Each row is a point. Each copy is the shape, with its points in the same order, stretched, turned, moved and blurred by noise. Say if it was mirrored as well.

Shape, 7 rows:
[[ 38  27]
 [-15   2]
 [ 11 -21]
 [-23  16]
 [  1  45]
 [ 46 -13]
 [ 28 -23]]
Copy 1:
[[-40  37]
 [ 12  -6]
 [-20 -30]
 [ 30  14]
 [  4  51]
 [-60  -9]
 [-45 -29]]
Copy 1 is: mirrored
Copy 2, 7 rows:
[[  0  28]
 [  1 -11]
 [ 32  -1]
 [-16 -12]
 [-31   8]
 [ 39  24]
 [ 39  10]]
Copy 2 is: only turned

Shape:
[[ 35  21   7]
 [ 21  -8  49]
 [  7  29  14]
 [-42  26 -39]
 [  6  -2  22]
 [-14 -45   9]]
Copy 1 (6 x 3):
[[  8   6 -45]
 [ 32  -5 -25]
 [ 12  20 -29]
 [-33  25   0]
 [ 11  -2 -19]
 [ -7 -26   6]]
Copy 1 is: only turned
Copy 2, 6 rows:
[[  9 -27  45]
 [-17 -52  38]
 [ -5  -6  39]
 [-14  60 -25]
 [-16 -19   9]
 [-34 -19 -42]]
Copy 2 is: only turned
Copy 3 (6 x 3):
[[ 43   1  -2]
 [ 50   8  36]
 [ 30 -19  10]
 [-41 -34  -5]
 [ 22   1  22]
 [-13  20  33]]
Copy 3 is: mirrored

Shape:
[[ 15 -35   6  -9]
 [-28  20 -28 -13]
 [  9 -28  11 -15]
 [ 31   8   7  -5]
 [  9  27 -18  42]
 [-17  36   1  43]
 [ 18 -19  13 -13]
 [-17 -26  34 -13]
 [-19  30 -34  43]]
Copy 1:
[[-34 -15   6  25]
 [ 25  29  23  10]
 [-26 -13   9  16]
 [-13  -2 -14 -11]
 [ 21   5 -50   5]
 [ 46  -6 -39  -5]
 [-18  -8   2  12]
 [ -6 -21  17  16]
 [ 46  11 -35  21]]
Copy 1 is: only turned
Copy 2:
[[ 29  19  -8  18]
 [ 22 -22 -21 -42]
 [ 28  20   2  11]
 [-17  15   4  10]
 [-28 -33 -37  19]
 [-24 -60 -12  11]
 [ 15  21   5  13]
 [ 35  -6  34  18]
 [-10 -55 -49  -1]]
Copy 2 is: only turned

Shape:
[[ -2   2  -7  -7  -3 -31]
 [ 20  11  26 -21 -25  24]
 [ 41 -14  21   5  20   2]
 [ -7   0  12  15  39  -3]
 [-12 -31  19  -8   5 -21]
 [ 10  37  28   6   2 -20]
 [-19  28   1   4 -11 -15]
 [  6  -6 -10 -12  11  -3]
 [-26   0   8   1   7   9]
 [ -2   6   4 -28  16  27]
 [ -1   1  30 -28  20  10]
 [  2 -19  -5  29 -28  -9]]
Copy 1, 12 rows:
[[  0 -20   2 -10 -32 -33]
 [-60 -10  -6  13   8  16]
 [-19  14  32   5  39 -17]
 [ 17  27  37 -34   6  -7]
 [-17  29  29  -4 -42 -27]
 [-38 -24   5 -43   9 -24]
 [ -7 -13 -18 -33 -30 -10]
 [ 11  -7  14   6 -10  -8]
 [  3  25  10 -19 -25  11]
 [ -5 -10  24   5  -1  24]
 [-33  -3  44  -7  -5   5]
 [ -1  42 -33   2 -19 -14]]
Copy 1 is: mirrored
Copy 2, 12 rows:
[[ 20  -6  19  15 -14  20]
 [ -1  -8 -38  51   2  -8]
 [-16  14 -42  36 -18  21]
 [ 19  24  -5 -13 -29  -1]
 [ 17 -17  -3  -4 -29  22]
 [ 35  16   1  37 -28   1]
 [ 31   1  31  13 -14 -16]
 [  4   3  -7  10  -2  16]
 [ 19   1   5 -12 -13 -19]
 [ 18   9 -35   4   5   2]
 [ 34   6 -44   6 -16  17]
 [-32 -17  30  26 -10 -20]]
Copy 2 is: only turned
Copy 3:
[[  6   9   6   9 -36  -9]
 [ 22 -25   1 -25  21   3]
 [-12 -15  17 -20 -20  33]
 [-35  18   7 -29 -10   6]
 [-20 -25  -2  -4 -29 -14]
 [ 13  28 -10 -32 -26   7]
 [  7  18 -12  -7  -6 -17]
 [ -3  -4  22   2  -4   0]
 [-18  -3   0 -16  10 -16]
 [ -7 -10  34 -25  23  -7]
 [ -9 -15  25 -37   0  -5]
 [ -4 -17 -32  20  -5   4]]
Copy 3 is: only turned

Shape (11 x 8):
[[ -8  19 -13 -55   6  -2   9   8]
 [  1 -15  -4   1   4   8 -17  15]
 [  0  21 -14   1  -7  12  31 -36]
 [ -5  19 -14 -12  -4 -12  -2  13]
 [ -8  14   9 -15  -1  -3   5   2]
 [ -4  20 -19 -27 -19  -5 -10   9]
 [ 18  21   9   1   4  -6 -15  -3]
 [ 11  15  -2   1  -6  -8   5   8]
 [ -8 -53  -5  -4 -10  -9 -17   1]
 [-10  19  -4  -9 -15   1 -11   8]
 [ -5  20  -9   3   4 -12 -17   2]]
Copy 1 (11 x 8):
[[  3   9  -4  17 -26 -19  -7  60]
 [ -5 -17  10 -20   4  -8   2  16]
 [ 38  20   7  13  -2  17   2 -33]
 [ -6   5  -4   9   2   4   1  36]
 [ -9  -4   6  11 -13  -3  -5  23]
 [ -1   2   3   3 -12   8   8  52]
 [-10 -13   2  13   6   1  22  11]
 [ -4   5  11   8   9   5  10  11]
 [-21  -6   7 -49 -17 -12   1  10]
 [ -6 -10   7   3  -6  12   3  35]
 [-10  -8 -14   7   8   9   8  22]]
Copy 1 is: only turned
Copy 2 (11 x 8):
[[-60 -13 -24   7 -11 -18  25 -18]
 [  2  24  26   1   3  -5   9 -18]
 [-26 -15 -45 -17 -13  22 -32   8]
 [-13   6 -29   7   5  -5  22  -1]
 [-17 -10  -6  -8 -11 -12  13   6]
 [-24   6 -33  -3  -3 -11  32 -24]
 [ -8  15   7 -23   3   0  18  22]
 [ -3   8 -19 -10   1 -13   5  17]
 [ 22   6  48 -16  16  -7   6 -41]
 [-10   8 -17  -4  -9  -7  25 -12]
 [ -3  13  -9   2  12  17  27   4]]
Copy 2 is: only turned
Copy 3 (11 x 8):
[[ -1  11  -5 -22  10 -19 -26  26]
 [  2   0 -10  17  -5  -1   0  10]
 [-17 -10  23 -27 -15  -1 -30 -12]
 [  0   3   1 -14 -11 -23  -6  12]
 [ -1   4   8 -13   3  -7  -2  11]
 [  0  -2   0  -4   0 -33 -14   6]
 [ -9   8  -7 -13  -4  -7   9 -12]
 [  5   1   2 -16 -13  -9  -1  -3]
 [  4 -35 -11  26   3   3   0  23]
 [ -2   2   9   1  -2 -24  -3   2]
 [-13   4   1  -8 -13 -20   6   4]]
Copy 3 is: only turned

Shape (14 x 9):
[[  6 -14 -33   0  22  -1 -10  -5   0]
 [ -9  -8  14  10   4 -30  -3 -12  14]
 [-11 -11   7   3   0 -21  10  15  -2]
 [ -5  -8  15   6  -6 -13  -7  13  23]
 [-32 -20   9  13  10 -15  15 -14  17]
 [ 21  12 -20   4   3   3  11   1  -8]
 [ 12 -11 -28   0  -6  -5  -6  -7 -20]
 [  8   9  14 -19 -11  35  -2  14   2]
 [ 14  13 -30  25  -3   2  -8   6 -11]
 [  7  23  20 -25  23  32  -7   3 -19]
 [ 16  -6 -34   8  12  10   0  13 -10]
 [ 29   0  13  -7  12  25   5  10  -5]
 [ 13  -4   8  -9  17  43 -12  26 -21]
 [ 17  -8 -21  22   1   2  -4 -12 -16]]
Copy 1:
[[-22  -2 -38   2 -23  10  -2 -17  -7]
 [-21  15 -13  -2  15  17  16 -16  35]
 [-18   7 -15  14  23   7  13  -5  11]
 [  2  -6 -14   4  33  18  13  -5  27]
 [-47   9 -17   2  18  14  -6 -24  14]
 [ -2 -18   9  16 -26  14   9   1 -13]
 [-17 -13 -15  11 -34 -12  10   4  -2]
 [ 39 -15  13  -9   3   9  -5   4  -9]
 [  2 -29   0   2 -23   5  29   2 -21]
 [ 41  25  12 -19  -7  23  -1   6 -14]
 [-12 -22 -23  16 -21   8   4   1 -28]
 [  7   1  -3   9 -11  27   0  28 -16]
 [ 23  -4 -17  -2   4   6  -8  28 -38]
 [-25 -20  -8   2 -31   7  19  15 -16]]
Copy 1 is: only turned
Copy 2, 14 rows:
[[ 32 -24   6  14 -18  -5 -10 -15  -4]
 [ -8   2  -3  19 -23   8  22   7  -8]
 [-13  -3   4   3 -15  12  12   2  13]
 [-17   1 -11   3 -22  -8  18   1  10]
 [ -8  13   9  11 -52   5  -2  -4 -13]
 [ 31   5  -2  17   6   4   5  -1  17]
 [ 26 -20  -2   9   3  12  -8  14  17]
 [ -2  13 -17  -4  20 -13 -10  -4  17]
 [ 36  -8  15  -7  -2 -12   3  15  19]
 [ 10  15   7  10  46   4  -7 -18 -23]
 [ 39 -16   7  -1 -13  -9  -7 -13  14]
 [ 28   8 -18  11  17   5   9 -28  -2]
 [ 24  -6   3 -19  20  -6 -16 -29  -8]
 [ 42  -9  -1   0 -11   4   1   7   1]]
Copy 2 is: only turned
Copy 3 (14 x 9):
[[ 12  26   7 -11 -30   5 -12 -24  18]
 [  8  17 -27 -18 -16  12  -4 -11 -26]
 [ 11  14 -31 -10 -14 -13   9  -3  -2]
 [  2  -1 -30 -16 -28  22  15  -8  -8]
 [-19  30 -35 -19   4   6   1  -9 -19]
 [ 29  12   8  22  -9  -1  -3 -32  15]
 [ 15  17  13   3 -24 -11  -6 -12   8]
 [ 15 -20  -5  19 -15  28   1  -1  34]
 [ 28   5  28   7   1   2  13 -30   3]
 [ 50 -17   8  18   1  19 -34   2  45]
 [ 21  11  13   3 -22  -8  -2 -31  29]
 [ 33 -24  -5  19 -27   7 -24 -24  35]
 [ 32 -33  11   7 -20   3 -18  -6  60]
 [ 18   4  20   2 -12  -4 -11 -30  -2]]
Copy 3 is: only turned

Shape:
[[  7   8 -10  -2  18  10  -6   0 -15   3  -5  -5]
 [ -4   8 -10   6 -23  10  -9  11 -14  14  14   3]
 [ -1   0  -9  -1  17  -4  -6  12   9   2 -11   3]
 [  9  10  -6  -6  17  -3  24  13 -13  18   7   9]
 [  0   1  -7   3 -24 -15  -9  -8 -12   5  -6   0]
 [ -6  -1   1   5  12 -17  46   6  -1   5  -8  -8]
 [  0  16 -10   0   7   5  -7   7  10   5 -16   2]
 [ -5   2   4  -5  -2   1 -14   6 -17  23  -7  -7]
 [  1   2  -3  -4  16   0   3  12   7   3  -2   7]
 [  7   0  19   5  12  11   1   5  19  10   1   5]
 [ -3   0  15 -25  11  -1  -3  -7 -12   0 -14   5]
 [ -3   1  -2   7 -21   3   5  -6  -5   1 -15  -3]
 [ -3   4  -8  -4 -19  -5 -10 -24  24  31  13  -2]
 [  0  31  -1 -60  10  -1  10  13  -3   6  21  -5]
 [  0  -2  -1 -14  -2  -3  18   8 -11  12 -15  -6]
 [  1  15  22   6  -8   2 -16   8 -16   3  -4  -6]
 [ -2  16  -7   7  -4   4   0  10 -15  11 -15  11]
 [ 41   3  -6   0   7  -4 -15  13 -13   3  -3  -5]]
Copy 1:
[[  1  -9  -8   7 -14   7  -4  11  15  -8   6  19]
 [ -1 -14   5  24  -1 -12  12  -9   3  -7   9  14]
 [ 10  16  -6   1  -3   9   0  -7   6  -5   6  15]
 [  4  -8  -4  24  -1  38  -1   1   3 -11  -5  17]
 [-16  -8   1  -7   2 -17  19 -10  -5  -4   4  -4]
 [ -4   8  -6  13  18  33  -2  -4   8  -2 -12 -19]
 [  8  15   8  -3   0   6   7   0  12 -15   1  17]
 [ -7 -13 -12   5   1  -8  23   4   8   6   8  20]
 [ 13  12  -2  11  -2  15  -3  -2   2  -5   5  16]
 [ 26   4   8   7  12  15  -4   8   7   6  13  13]
 [ -6   2  -1  -4  -8   0  18  17  -8  12  -1  13]
 [ -7  -3  13  -4   6  -6  13  -4   7   5  -2  -8]
 [-24   5  22  -4  22 -17  11   3  -3  -4  31   2]
 [ -8  20   2  34 -20  17  30  26 -11 -20  13  18]
 [ -7  -1  -1   5  -3  20  19  -2   7  11  -3   1]
 [ 13 -15  -7   6   4 -15  22  10   5  -6   1  12]
 [  2  -4   5   5   0   5  14  -6   8 -11 -14  20]
 [ 25 -23 -16   0 -25  25   2  -1  13 -10  16  16]]
Copy 1 is: mirrored
Copy 2 (18 x 12):
[[ 13 -19   4 -19   1  18  -5  16  -3   9   1   5]
 [ -1  10  -3 -29  10  12  26  17  -5   4  -8   3]
 [ 13  -5  -8   4   4  21 -16   3   1  -7   0   0]
 [ 11 -13   3 -12   6   2  -8   6  -4  11 -29   1]
 [-17   4   7 -12   7   2  19  22  -4 -10   2 -12]
 [  8 -11 -13  13 -13 -32 -18 -11   3 -19 -35   4]
 [  6  -1  -3  -7   7  24 -14   9  -9 -11   3  15]
 [  2  -8   6   0   4  21  21  22   6   1  -6   3]
 [ 11  -4  -5   0  10  14 -14   1  -1  -1  -6   3]
 [ 16  -6   1  10   2  10  -9 -19 -14   7   3  12]
 [  5  -8  18   7  16   2  -9  29  12  -2   0  -4]
 [ -4   1  -3  -4  -2 -14   8  14 -11  -9   2   7]
 [ -2  25  43  -7   6  20  35 -14 -11 -29  10 -21]
 [  0  18  46 -15  24   7 -10  11  39  -5 -24  16]
 [  2  -1   3   4   0 -10  -6  21   0  -2 -18  10]
 [ -3 -19  -4  -8   8   7  20   8   3   6   1  20]
 [  3  -5 -12 -17  15   9   1  29 -10  -3 -12  11]
 [ -8 -25   5 -17  -6  38  -1  13 -17  40  12   8]]
Copy 2 is: mirrored
Copy 3, 18 rows:
[[ -8  23 -13  16   0   6 -11   6  -6   0   3  -6]
 [ 23  -5 -16   0  11  15 -12 -14  -2 -10  13   1]
 [-21   4  -3  -3  -2  11  -1  10  -7  -2 -10  -3]
 [  1  -7 -13  38  17  -2 -17  20 -12  -4  -3  -6]
 [  4 -11  11   0   5   6  -9  -6  18   1   6  13]
 [-11  -8   5  17  30 -14 -16  45   3   0  -9  -2]
 [-16   7  -4  -1  -3  19   6  10  -1  -7   9   0]
 [  0   8  -4   9  -4  -4 -18 -11 -11 -23   7  -1]
 [-11   0  -5   5   0   6   1  14 -11  -3 -11  -7]
 [-11   4  -6   0  -3  -8  16   8 -22  -9  -3   9]
 [-11   8   6  22 -21 -15  -2   4   4 -10  -8 -18]
 [ -2  -4  -1  -4   7  -1  -2   6  18  -5  13  10]
 [  4 -10  19  -9  10  -6   7 -14 -17   6  32  10]
 [ 30   2   2  34 -29  -3 -11  16 -21  -6   8 -50]
 [ -4  -5  -6  15   1 -13 -20  18   4 -10   6  -6]
 [ 10  12  -1   6  -9   6   2  -9  -1 -25   2  11]
 [ -6  -4 -12  15   8  18  -4   3  10 -16   8   3]
 [  2   9 -14  15 -11   8 -15   3 -11   5  -3  31]]
Copy 3 is: mirrored
Copy 4:
[[ -6  -2   6  12 -17   0   5  10  18  -9  16  -4]
 [ -1 -35  -1  15  -1  15   1 -14  22  13  -5  -3]
 [-11   5   3  11  -2  -3  29   8  -3 -11   5 -16]
 [  8 -21  18  18   8  -5  -6   6   4   5   9 -14]
 [-13  -5  -4   5  13  17   5   7  23  13   8  13]
 [  1 -11   9  -5  27 -10   3  23 -18 -13  -2   4]
 [ -8  -6  -7  16 -12  13  29   5   9  -5  22 -13]
 [ -7 -10  12  22  -4  16   7   2   2   5   2  14]
 [  0   0   5   8  -4  -7  19   2  -5  -7   3 -18]
 [  7  -7 -11   5 -11 -21  15 -13 -12  -1   0  -2]
 [  9  18  12   0 -15   8   9  16  -4   5  12  10]
 [ -8 -15 -11  -4   2  11  11  12  12   8   3  14]
 [ 17  -7 -44  41  20   2  -6 -12  14  10   2   8]
 [ 30   4  10  19 -21  39 -22   0 -18   7  18 -31]
 [ -6 -11  10   8   4  13   1  22 -11   6  -1   4]
 [ -8 -10  11  -9 -18  17  11 -12   6   6  15  18]
 [ -7 -23  11  11  -5  17  22   8  21  10  19  -3]
 [-37  -4   9   7 -18  -4  -6  -2  16   9  20 -11]]
Copy 4 is: only turned
